Each row of a before or after table is a point. One or more steps were done to the points. Then noise was added and the rows were shuffled. The steps act on columns, c1 being the first. What was done? A step turns or swaps two columns, mirrors them in a line or flattens them onto one, adds a multiple of one to another, or multiplies or shifts one. Angles are multiples of 10 degrees, from the lower column toward the higher: turns from -170 to 170, lines from 10 to 170 but not 90. Use the fewest steps. Two steps may share a column if one is a turn and the other turns, adds or multiplies; they go together, in the order done. Otherwise the lowest column goes first.

Before (14 x 2):
[[ 42 -31]
 [ 13  15]
 [  6 -40]
 [-28   7]
 [  3  35]
 [-52  18]
 [  9 -23]
 [ -5  -9]
 [  5 -15]
 [-18  58]
 [-22  57]
 [-81  15]
 [-55 -19]
 [-16  61]]
After (14 x 2):
[[ 10   0]
 [  4 -57]
 [ 17  51]
 [ 38 -44]
 [-19   7]
 [ 15  11]
 [  4 -28]
 [-47 -41]
 [-53 -38]
 [-35 -10]
 [ 33  21]
 [-51 -38]
 [ 16  18]
 [ 14 -83]]
Steps: turn c1 and c2 by 110 degrees

Before (9 x 6):
[[  10  -19  -73  -12   -9   10]
 [  34   17   -1   -8  -10   -2]
 [  18   21   -4   10   -6   41]
 [  -7   16    4    5   27   14]
 [  40   -9   10   -4   -4   -5]
 [  12  -37   -2  -19   54   39]
 [  28   16   -2   33   39   10]
 [   4   16  -26  -18   17    8]
 [  -2 -121   13  -17    8   -2]]
After (9 x 6):
[[  -1 -121   13  -17    8   47]
 [  30   15   -3   33   39   60]
 [  -6   16    4    5   28   65]
 [  18   23   -4   11   -7   89]
 [  10  -19  -73  -12   -9   60]
 [  13  -35   -1  -20   52   90]
 [   4   17  -25  -18   16   57]
 [  40   -8   10   -5   -5   44]
 [  33   17   -2   -9  -10   49]]
Steps: shift c6 by 50

Before (14 x 11):
[[ -2 -10 -10   7 -17  16  -8 -20 -16   5  13]
 [-21  10 -13 -21 -11   2   3  -5 -11  13  -3]
 [ -3   1   7  20 -22  -4  -6  -1 -16  17 -23]
 [  1  18  -8  12 -20  16  -6  15   6  18   6]
 [ -3  11  -8  10 121  39  -5   2   3   1  -5]
 [  3  37  -4  15 -22   3  -8 -20 -15 -19 -12]
 [ -1  14  -2  18 -22   0  10   0 -13  11   8]
 [-10   2 -13  23  -1  13  12  -8   8   3  -6]
 [ -1  12  18   3 -26  14  25 -14  -7   8   0]
 [ -6  12  -5  15 -14  15   1  10 -12 -43 -25]
 [-21  11  -6  19  10  -8   2  -9   6  -2   6]
 [-12   6  15  13 -10   0  -8  11 -11  -2  16]
 [-34  18   4  17 -12  26  -8 -14  -6   4  -5]
 [ -2   4  11  -1 -20   5  -9 -17  18   2  -6]]
After (14 x 11):
[[ -7  20  31 -18 -14  10   2 -50 -12 -53 -23]
 [-20   2 -32  45 -12  -3   4 -66 -10   3 -10]
 [ -3  38  23 -11 122 -14  -5 -59   4  -8 -12]
 [  0  10  28 -13 -20 -18  -6 -45   6   7 -13]
 [-21 -12  39 -26   9  -8   2 -68   6 -12  -6]
 [  4  -1  31 -20 -22  -8  -7 -80 -17 -29 -37]
 [ -1  -6  35 -26 -22 -13  10 -59 -14   1  -9]
 [ -2   3  34 -38 -22  19  -6 -62 -16   7 -13]
 [  0  12  -4 -19 -26 -11  25 -75  -6  -2 -10]
 [-10  14  54 -27  -2   0  12 -66   9  -7  -4]
 [ -2   5  -9  -7 -20   1 -10 -77  18  -8  -7]
 [-11  -5  16 -32  -9 -15  -9 -49 -11 -13   2]
 [-33  23  31 -31 -11 -15  -9 -74  -6  -6 -18]
 [ -2  13  20  -4 -17 -11  -7 -80 -15  -4  15]]
Steps: turn c2 and c11 by -60 degrees; turn c2 and c6 by -110 degrees; multiply c4 by 2.5; turn c3 and c4 by -130 degrees; shift c8 by -60; shift c10 by -10
